Each wall is flat, endless, passes through zero and stands at right angles to its row. A trip goes straight from one point to another. List the walls that it crosses, first one first.

Walls:
(1): [ 59 -51]
(2): [25 28]
(3): [ 6 10]
(4): [-28  33]
(5): [-23   8]
(6): [-81 -47]
(7): [  3 -26]
(8): [-32 -51]
(9): [-7 74]
(10): [  2 -49]
Trips:
[-28 -42] to [-60 -14] -> 1, 4
[ 25 -18] to [ 27 -97] -> 2, 6
[-5 50] to [48 20] -> 5, 1, 4

Walls:
(1): [-48 -42 -88  47  50 -89  56  67]
(2): [ 39 -17  59 -47  36  29 -26 -33]
(3): [ 47 -24  53 -25  29 -31  -1  30]
(4): [-34  -5 -57  24  81  24 -26 -42]
(5): [ 45  53  21 -37 -29  41 -21 -31]
(6): [-66 -25   8 -36  37  36  13 -50]
(7): [-28   7  -8  24  21  36   7  66]
(8): [55 16 -5 34  4 -5 19 27]
(9): [ 25 -41  51  66  32   5  22  63]
(10): [-38 -78   0   3 -53 -20   6 -15]
(11): [-45  31  -5   1  38  -7   9   4]
(12): [-38 -11 -73   6 -49 -12 -35  16]
Trips:
[ 79 -38 -37 -32  47  50 -11  57] to [-24  42  76 -37 -45  -9  15  36] -> 1, 4, 8, 11
[ 57  37 -21 -77  10  23  63 -30] to [-51  19  88 -19  -8  17  -8 -59] -> 8, 11, 10, 3
[ -6  26  26 -12 -83 -27  41 -16] to [-51  -7  29  16 -23  39  -2 -64] -> 6, 2, 12, 11, 4
[ 12 -54 -43   0  -8  37  27  19] to [-11 -12   0 -24  64  42  46 -19] -> 2, 12, 8, 11, 10, 3
[-86 -29 -35  -4 -61   6 -33  -5] to [ -18   31  -60  -22 -111    3   47  -77] -> 7, 11, 4, 1, 5
[-12 -16  30  26   3 -17  36 -65] to [ 47 -42 -37  18  15  99 -34  -9] -> 11, 5, 8, 7, 10, 12
